Rows are points. Any point is a mix of the corners, with weights that add up to 1. It lies inside the corners' shape when no weight is negative. Is each point inside? If not, which corners have a negative weight?

Corners:
(1): [-19 -5]
(2): [68 50]
(3): [-6 -39]
Points:
[59 42] => inside
[58 48] => outside (3)
[39 41] => outside (3)
[57 17] => outside (1)

Corners:
(1): [25 -17 11 -12 -32 51 22 -99 77]
(2): [-31 37 -16 -23 -75 23 65 -107 -13]
(3): [-3 34 -8 -121 -53 35 -8 -40 -45]
(4): [36 -23 -55 64 85 -48 -16 33 2]
(5): [8 -9 -10 1 104 24 51 61 -29]
(6): [-5 -54 50 23 24 -32 1 90 1]
(7): [-68 -14 23 1 62 20 -33 56 -2]
(8): [21 21 49 48 79 -35 -9 26 25]
(9): [35 -6 -14 39 5 50 -16 3 -71]
(10): [-42 -35 29 -80 21 19 22 -82 -67]
Points:
[-8 13 -7 -29 -5 21 28 -30 -22] => inside
[3 -17 13 31 88 31 -24 21 2] => outside (2, 3, 6)
[18 -34 -16 -2 35 0 -14 57 -11] => outside (2, 8, 10)
[3 11 -3 -15 1 3 26 -28 -46] => outside (1, 7)
[1 -2 -5 1 17 15 16 -21 -25] => inside
[-24 -59 49 42 53 1 -42 -18 17] => outside (2, 3, 5)
[6 -21 8 8 22 -4 -2 30 -16] => inside
[-13 11 5 -25 15 21 6 -37 -11] => outside (6)
[8 -5 -7 7 58 13 25 23 -21] => inside

Corners:
(1): [-7 -44 -4 25 28 74 16 13 -9 -74 -35 99 63 6 2 71 59 52 60 31]
(2): [-36 20 -31 -9 -69 -24 2 -3 -5 -18 21 -70 33 -91 -7 -54 46 0 -12 -46]
(3): [-5 17 -31 28 -47 -68 -58 -6 -4 51 46 25 63 -59 12 -70 -64 -15 54 -46]
(4): [57 34 40 26 70 62 35 32 -8 -13 21 38 90 55 -18 5 41 39 14 30]
(5): [-78 -23 -13 -8 34 15 45 63 -5 -14 -35 6 5 57 53 31 -8 62 47 70]
(6): [3 43 21 -15 30 84 -10 -19 -18 34 -44 32 -47 -26 42 -5 51 -17 41 79]
(7): [5 3 30 17 54 45 -54 -16 -99 18 -18 20 -26 -29 5 -87 0 89 18 -4]
(8): [60 -3 7 -40 1 43 16 -39 -31 6 -16 -23 9 52 26 8 17 53 111 14]
(9): [-103 3 82 66 6 59 20 -70 -9 51 -17 69 -30 75 -41 91 -86 67 -50 -27]
(10): [-78 -52 -73 88 4 42 30 -54 57 36 22 -4 35 33 -48 -31 -73 19 -17 -77]
(11): [67 -18 12 -18 30 13 -29 16 -65 11 20 -18 -6 -60 64 -2 -44 -50 22 -15]
(12): [9 9 -47 -32 16 -34 -18 19 -23 40 -17 -71 74 -116 -79 -36 -49 -24 62 -25]
(13): [-21 6 -87 29 -12 -23 -82 -8 65 15 5 -64 102 -20 -3 32 -47 66 -3 -50]
(14): [11 32 56 71 42 43 -8 49 -9 -16 -77 2 -39 -4 19 7 32 32 63 -20]
(15): [14 43 -108 -15 -1 -65 -19 -25 -65 48 -20 -8 83 -68 8 -16 19 -10 8 -92]
(16): [20 70 -59 -63 -60 9 -71 45 -19 -16 -40 -14 17 -42 -25 -76 -26 -31 13 -66]
(17): [2 -30 -31 52 -58 -35 -18 -32 24 -8 -72 -27 90 -4 -32 -30 -61 5 -35 -9]
(18): [17 -10 -30 -30 50 -98 -61 -27 26 -11 -10 -28 10 -53 -22 -33 -9 -22 9 -71]
(19): [-12 -70 65 59 -9 45 60 -13 63 95 -26 70 -38 7 -26 20 -77 107 -51 -40]
(20): [13 -30 80 -29 46 35 -69 57 -69 54 -36 -3 -9 46 0 28 96 -22 30 24]
(21): [79 7 -121 13 -52 -111 -59 25 -28 -8 40 -50 12 -66 -44 -34 -7 -11 12 -21]
Points:
[6 -12 26 12 10 23 -3 8 -14 3 -18 9 1 0 -15 -12 -10 19 31 9] => outside (13, 15)
[21 -2 -21 11 19 0 -28 -7 -17 20 -11 6 28 -15 -9 -6 -16 6 20 -26] => outside (2, 5)
[7 -21 -3 40 38 -20 -15 0 -5 58 4 -8 17 13 -18 10 -64 52 22 -51] => outside (1, 2, 6, 16, 17)
[-5 -13 17 24 23 26 -3 -6 -9 16 -10 12 15 8 -4 8 -3 37 21 7] => outside (15, 16)
[-19 25 -82 -6 -23 -42 -50 3 -15 -7 2 -22 75 -46 -47 -40 8 -8 -1 -11] => outside (8, 11, 14, 19)
[-6 13 -15 12 15 7 -29 11 -19 23 0 18 13 -21 -11 -9 -20 14 13 -29] => outside (2, 8, 17)
[-17 -29 29 46 28 29 8 -13 2 6 -10 27 46 41 13 21 -10 58 16 -30] => outside (6, 12, 16, 21)
[-22 9 23 12 16 23 -13 4 6 47 7 -21 -20 3 -27 -24 -20 36 14 -17] => outside (1, 11, 15, 17)

Corners:
(1): [19 24 -20 60 50 -25 36 43 -53 -6 14 -23 -6 27 32 29 26 -23 -8 24]
(2): [11 -47 -9 -5 5 73 -24 45 35 84 -24 19 -65 -58 -74 44 -26 -27 -8 -35]
(3): [-88 15 -16 16 -50 61 17 -33 0 -74 -2 38 -14 66 -23 -61 2 39 -12 -79]
(4): [-73 -15 26 -86 74 2 -35 16 -45 32 -13 -51 50 14 11 -41 32 60 10 -7]
(5): [32 -16 29 10 -7 -62 87 68 48 -5 51 34 -53 -72 38 41 -92 -8 52 -72]
(6): [37 17 69 -61 -28 24 -1 62 38 -21 -31 -46 -23 44 -56 -58 41 17 8 8]
(7): [-43 9 26 -112 -43 74 93 -22 -3 63 50 48 25 -2 13 35 -49 85 -56 60]
(8): [2 -67 -19 71 -36 -53 -20 81 -17 31 59 53 33 -52 -51 74 -1 97 9 18]
(9): [47 -42 38 -78 80 -61 -48 -9 41 62 60 -73 57 -3 -13 -79 69 15 -39 -18]
(10): [46 47 -34 63 5 71 -12 -22 78 -74 -16 -58 50 -26 -87 34 -13 10 46 -57]
(11): [-71 -22 18 -48 71 -20 13 6 79 21 0 36 50 13 43 3 37 75 -23 -93]
(12): [2 18 41 -18 -6 -24 -14 104 -5 80 56 53 18 -52 13 75 -94 -42 -16 52]
(13): [-46 -9 29 -50 -20 -25 -21 8 -48 62 -39 55 -14 -40 57 34 36 -5 -22 -66]
(14): [42 24 26 82 76 -14 82 -64 62 38 -11 -74 50 42 17 -71 -47 45 71 -22]
(15): [-17 -55 -31 -28 -50 -42 93 16 -32 44 18 -22 66 57 -79 -48 47 -18 23 -76]
(16): [16 -103 41 52 -16 46 -39 -1 71 28 50 -78 54 -4 -3 43 -31 12 12 55]
(17): [60 23 30 -26 43 64 -16 12 1 -11 53 33 65 42 11 36 10 45 63 -81]
(18): [-71 -47 72 70 11 1 77 -49 92 -36 -26 57 -44 -67 -53 -62 48 33 42 -6]
(19): [11 -77 -27 -49 54 -28 11 35 -39 85 -34 41 82 -85 24 -67 80 21 -41 -27]
(20): [84 -45 -46 35 -23 -63 95 -52 31 -68 20 7 34 55 -68 -39 -33 40 53 69]
(21): [-30 -60 82 58 81 -22 19 0 10 -11 -70 -2 8 -53 -81 -24 -19 76 -46 17]
Points:
[-1 -13 12 -16 4 7 25 5 15 22 14 8 18 -1 -8 -4 1 25 12 -15] => outside (21)
[-15 -17 25 -12 12 10 9 18 14 31 5 6 10 -18 -4 2 3 23 -3 -30] => outside (20)
[-10 -32 15 -10 22 7 -6 21 7 8 0 0 37 -3 -49 -15 26 33 -25 11] => outside (5, 13, 14)
[-82 -44 -18 14 -12 59 14 -13 -22 -19 -74 32 -20 -23 -32 5 51 71 -48 33] => outside (5, 9, 12, 14, 15, 17)
[7 2 32 38 92 -55 19 -23 41 -51 -21 -17 37 0 30 -70 38 74 36 -51] => outside (2, 7, 12, 15, 16)
[-9 -37 48 -41 99 31 53 -46 43 70 -19 -20 21 -57 35 -5 32 23 9 -77] => outside (3, 6, 8, 12, 20)
[-2 -71 20 9 51 -54 16 32 -10 73 20 16 32 -42 9 14 -8 18 5 7] => outside (3, 6, 7, 10)
[7 -51 8 -25 -43 48 -27 22 -2 8 24 -24 14 -16 -32 11 43 9 -1 -12] => outside (11, 12, 14, 20, 21)

Corners:
(1): [-82 -6 -56 8 6 33 12 -15 77 27 -18 36 17 -53 74 84 16 -15 17 -29]
(2): [-33 -12 -8 -34 -17 104 43 -1 -50 -29 51 -28 -27 -28 7 83 -30 58 -36 -49]
(3): [-60 7 -79 -9 54 -25 -18 -1 -35 -23 -37 -26 -24 -18 -78 14 -4 54 49 -20]
(4): [14 35 -68 41 51 56 95 36 64 -102 -21 25 24 -5 44 102 -44 -46 51 -85]
(5): [-75 -4 -36 38 -45 -42 -43 -37 -86 17 -61 54 11 -11 33 -63 -9 -29 -68 -18]
(6): [-15 23 -82 -32 59 60 -49 -34 -12 -42 50 -28 41 6 1 -15 -52 -18 -10 22]
(7): [51 19 42 -13 26 -16 -14 -35 4 13 -42 22 -22 11 32 -28 38 24 52 -46]
(8): [-19 112 46 -18 -33 60 19 37 -5 2 -36 2 -73 48 42 -9 92 44 86 -20]
(9): [-23 77 -11 -60 17 -61 -16 -81 4 -40 -49 -92 17 83 -2 -18 -19 -26 18 29]
(10): [-12 44 -39 -47 -52 71 -86 13 43 -27 28 -78 7 -10 -53 -43 -12 35 43 50]
(11): [18 25 20 -37 59 -10 4 -18 -79 45 -11 -36 -23 -8 -22 -44 27 -49 -31 59]
(12): [6 121 18 -37 -40 -6 103 107 -18 -13 31 65 32 -68 -41 101 -51 87 113 -101]
(13): [-50 -62 43 59 -3 -39 -14 -27 -80 -89 56 86 -64 -53 7 -61 -46 -92 -20 -48]
(14): [23 -33 -32 -77 109 -17 42 35 -84 56 22 -12 -20 42 -28 74 -91 52 -18 22]
(15): [51 -21 6 -57 -4 -32 -87 -31 -12 -5 61 -66 37 90 55 -11 38 39 26 78]
(16): [-2 31 -25 -35 -5 -6 -21 -77 -19 -75 -52 -17 35 9 -89 -20 9 36 -81 77]
(17): [-11 4 74 -36 -30 2 -13 7 -31 -96 41 31 29 55 -9 79 45 -20 -46 -38]
(18): [34 7 64 25 26 -38 -71 -18 13 9 80 9 20 81 71 -23 36 1 -59 3]
(19): [-33 -10 -102 21 -2 -67 -97 -117 -6 -20 -63 -23 -21 -6 -41 -29 -23 -81 -49 83]
(20): [-17 57 -89 -60 -30 18 54 69 8 -38 44 29 -4 -67 -50 43 -57 69 42 -84]
(21): [-55 38 -71 5 -37 30 17 6 -3 47 52 -26 8 45 -61 -59 49 -52 50 31]
Points:
[1 17 -34 -35 8 1 -19 -7 -19 -42 27 -35 45 43 -37 45 -31 30 -16 14] => outside (1, 7, 8, 11, 13, 20)
[-11 13 -7 -18 -8 -6 -18 -10 -24 -22 9 1 13 18 8 10 5 6 -3 -2] => inside
[-29 8 -8 -9 17 36 10 25 -29 10 38 6 -5 2 24 22 0 1 12 -18] => outside (7, 9, 16, 19, 20)
[-25 15 -31 -16 23 -2 -11 -8 -23 -21 -5 -10 -7 0 -26 11 -2 21 17 -13] => inside
[-17 9 -4 12 -22 3 10 20 -10 -41 37 57 17 -24 20 47 -4 10 26 -76] => outside (8, 9, 10, 11, 14, 16)
[-4 22 -12 -21 10 4 -8 -11 -10 -20 10 -9 1 6 -11 9 0 8 8 1] => outside (5)
[3 4 -9 -26 28 2 -13 -16 -18 -12 18 -19 -9 25 1 4 1 -1 1 12] => outside (5, 12)

Corners:
(1): [11 0 5 -38 -32 44 42 -22 -8 70 -36 -24 13 39 0 5 -12 -42 3 60]
(2): [-28 24 8 121 26 7 64 -28 -18 -42 -71 10 -45 0 -79 -12 -19 26 31 -34]
(3): [12 -29 -7 -28 -50 14 -19 11 -5 -17 35 -28 61 -9 28 -68 -44 0 25 -18]
(4): [-9 -38 13 -35 -27 -43 14 -41 49 15 -39 41 6 46 -15 14 -43 -14 -1 -19]
(5): [-4 24 -19 -28 -13 -6 18 -6 -31 -19 28 31 -5 -16 -12 -12 -10 -21 90 3]
(6): [2 -6 -1 -23 -26 -27 -31 -38 31 5 56 -19 -4 -49 14 5 -11 -30 -6 13]
(7): [-24 -37 -61 -37 -13 6 34 18 79 -43 3 36 14 18 113 -35 55 17 -26 0]
(8): [11 22 16 -15 -61 17 9 -11 13 20 -67 -20 -7 3 37 42 20 -3 -42 42]
(9): [-13 13 18 18 -26 39 21 30 -23 -1 21 9 29 -21 27 9 -23 49 -15 -11]
(10): [43 -6 -28 37 -1 47 6 2 -80 -1 36 17 -30 -10 34 71 -58 -20 79 -10]
(11): [23 51 -6 -46 16 4 17 30 78 4 -22 46 12 -20 52 -44 -7 6 7 24]
(12): [-1 -21 -8 -32 -18 -4 39 44 63 15 5 -2 11 -11 -62 18 6 -3 27 66]
(13): [-14 -26 16 -13 -61 -25 8 -21 -30 9 -52 -25 -42 31 96 5 -61 3 -66 16]
(14): [-5 -19 -19 -1 41 63 22 42 -5 29 17 -25 19 -13 44 -30 25 45 27 -56]
(15): [1 -79 -5 22 29 21 -6 -1 -32 -15 -48 16 20 9 58 5 44 -5 -15 9]
(16): [4 -34 34 1 -9 30 -12 -25 19 -25 18 26 -77 -11 -7 2 14 73 10 -21]
(17): [17 -56 5 50 24 -13 -19 19 -8 38 -10 66 23 -4 -29 17 2 86 2 14]
(18): [42 8 -44 -24 -32 25 -8 56 6 -11 42 0 -54 -31 -42 7 -24 -29 43 32]
(19): [-16 2 9 -36 49 11 -18 -42 39 -28 -40 2 13 49 37 -2 46 47 -15 41]
(20): [-19 -5 53 23 30 25 12 8 12 -22 15 -45 -37 101 29 -13 24 61 -7 -20]
(21): [-50 -36 21 34 -2 26 -30 -31 30 -4 -17 36 -19 63 -30 3 2 8 54 -25]
Points:
[1 -9 2 -5 -3 7 4 -11 11 -4 -16 15 -2 12 25 -3 -1 6 2 12] => outside (12, 14)
[-19 -41 -6 32 -14 4 6 3 -15 3 -5 16 22 -5 13 9 -13 16 13 -22] => outside (1, 11, 16, 18, 19, 20)
[3 -41 2 1 -2 18 -7 7 4 8 16 11 1 17 40 -12 -10 21 2 -23] => outside (2, 5, 8, 12, 19)
[-3 -6 -4 -12 -18 12 12 0 19 -2 -18 4 0 8 34 4 9 12 -8 14] => inside
[-10 -7 19 11 -3 9 11 -15 22 2 -35 9 -15 28 33 17 10 24 -23 25] => outside (3, 4, 5, 14, 18)
[3 -24 -6 9 -16 27 18 18 6 21 -31 10 -2 2 3 -8 -1 18 -5 17] => outside (4, 5, 6, 10, 19, 20)
[-4 -4 -5 6 2 22 18 6 13 -23 -7 15 -10 7 9 -2 7 21 26 -6] => outside (1, 6, 13, 17)
[3 -19 14 16 6 21 9 6 6 13 -30 11 -20 17 -5 18 3 28 0 14] => outside (3, 5, 6, 7)
